Rows are points. Two turns around zero, p and q, are shown by what they do to some points. Where does a point land after both, in the order given? Backwards means that the second turn is done in reverse. Each puzzle has new turns, and all numbers are rounded.
(in the rows, 128 means zero)

Turn p:
[191 150 107] -> [152  73 163]
[108 122 168] -> [114 170 139]
[105  88 158] -> [ 83 160 125]
[108 152  79] -> [162 110  84]
Turn q:
[ 94 117 111] -> [ 99 108 111]
[145 101 160] -> [169 109 129]
[135 132 155] -> [146 121 149]
[100 199  71] -> [ 47 175 144]
[166  91 143] -> [180 127 108]
Where do these land?
q, then p: [145 193 137] -> [158 178 162]
q, then p: [ 86 140 117] -> [112 157  98]
p, then q: [159 126 152] -> [145 101 151]
p, then q: [ 97 119  83] -> [105 150  83]
q, then p: [153  62 150] -> [106  59 142]

Turn p:
[ 85 109  90 208 103 159] -> [ 42 165 138 132 162  88]
[147 150 104  67 141 121] -> [153 101 114 105 125 186]
[165 138 158 165 163 160] -> [146 185 152 111  93 113]
[146  88 127 125 122 173] -> [111 129 187 130 117 137]
[135 140 158 164 165  88] -> [173 167 104 133 136  93]
[162 144 133  81  98 132] -> [137 100 124 143  89 172]
[ 82 114  91 112  82  45] -> [116  76  73 179 195 131]
[103 141 162 102 149 147] -> [145 101 131  91 106 105]
Turn q:
[142 115  86 129 131 170] -> [ 90 144 139 128 173 136]
[ 88 167 146 146 106 119] -> [114 104 109 100  79 130]
[ 74 138 155 115 148 181] -> [107 186 100  84 103 129]
[110 103 113 117 202  82] -> [196 130 111  95 171  96]
[178 141 122 102 100 118] -> [123 112 122 188 134 145]
[151  56  85 118 112 122] -> [147 130 180 139 185 168]
[153 176 188 168  96 103] -> [119  91 135 163  51  94]
Where do these land?
p, then q backwards: [147 134 121  91 136 153] -> [ 97 112 129 132  94 115]
p, then q backwards: [184 161 128 162 173  91] -> [111  98 167  59 163 138]
q, then p: [108 162 160 198  65 122] -> [ 94  57 148 187 123  91]
q, then p: [ 87 117 172 105 136  70] -> [124 136 146 170  93 194]
q, then p backwards: [135 148  86 105  71 167] -> [136 133  60 119  76 137]
q, then p: [ 83  92  98 134 142 142] -> [160  97 135  86 107 149]
p, then q: [178 108 116  90 142  88] -> [ 87 159 156 161 142  88]
q, then p: [139  85 123 147 184 179] -> [184 126  69  94 116 115]
p, then q: [ 92 144 147 120 102 140] -> [153 114 145 109 135 163]

Turn p:
[114 148  94 113 111 121  99 145 151] -> [147 117 104 126 169 145 131 150 150]
[ 94 119 145 141 190  82 134 109 137] -> [153 112 153 110 147 100 163  76  92]
[113 130 163 115 164 190 130 139 140] -> [114 130 135  97 120 106 119 173  71]
[117 113  60  99  95 133 219 136  59] -> [ 67  70 175 114  91 208 118 115 178]
[138 166 146 165 124 119  80 150 113] -> [139 138 125 156 148  68 128 148 158]
[105 147 145 154 106  95 159  95 182] -> [143 157 146 175 153 159 174 112  99]
[112  85 107 112  72 112 127 120  72] -> [ 66 120 108 130 132 154 102  84 171]
[183 174 195 114 142 110  64 134 180] -> [183 189  72 132 119  67 173 164 123]
[149 140 114 131 161 178  82  92 115] -> [144  86  90 143 105  92  94 150 100]
[157  57 110 137 116 139 186 160 131] -> [125 161 172  97  94 180  78 107 139]
Turn q:
[122 120  74  91 154  90 121 135 170] -> [105  65 122 101 163 136 142 164 148]
[110 199 138 149 115  72 121 138 114] -> [136 149  92  68 102 123  90 122 173]
[119  92 159 168 142  93 130 123  83] -> [182 179 130 134 164 113 115 138 138]
[120  69  76 131  72 152 148 150  83] -> [170 123 174 129  99 115 140 188  63]
[131 111 163 145 139 128  66 129 163] -> [149 106 127 140 166 156 101  73 129]
[114 111 167 154  90 157 166 153 158] -> [143 153 176 148  91 179 141 115 137]
[ 70 169 181 103 171 136 144 119 112] -> [112 183  80 101 135 141 181  91 144]
[149 155 122 150 110 190 159  89 138] -> [ 68 156 143 164  89 134 110 124 101]
[136  82 135  77 100 129  83  72 110] -> [127 110 170 113 170  71 138  90  81]
[173 187  88 192 126 140 132 165 154] -> [111 106  94 158  71 160  58 158 150]
[165 115 105  49 189 122 138 133 124] -> [104  78  98 153 157  79 189 146 145]
Where do these land?
p, then q: [117 171  64 109  84 181 171 186 104] -> [174  91 132 159 117 219 179  92 113]
q, then p: [131 156 183 150 149 162 134  66 120] -> [131  75 128 188 159 108 167 134 106]
q, then p backwards: [ 69 122  98 157  70 113  82  87  91] -> [109  60 147 123 185 174 128 164 172]
p, then q backwards: [ 96 115 145 155 157  93 167  65 140] -> [125  92 166  95 106 196  97 120 136]
q, then p: [155 155 100 131 162  74 106 142 105] -> [187 124 109  95 155 148 112 110 157]
p, then q: [ 83 133 166 102  86 146 126 144 149] -> [122 145  69 109 114 154 166 150 125]
p, then q: [126 116 184 114 199 177 130  99 121] -> [181 146 137  75 114  57 143 145 120]
q, then p: [173  92 137  59 108 122 148 195 117] -> [134 205 166 135  88 173 124  80 141]
p, then q backwards: [166 101 128 164 145 100 146 145 120] -> [143 128 176 142  81 113 132 132 123]
q, then p: [164 133 106  85 130 123 107 126 177] -> [117 145 130 104 151 143 103  74  92]
q, then p: [130 114  98 182 118 118  91 152 164] -> [133 139  93 108 123  93  64 145 119]
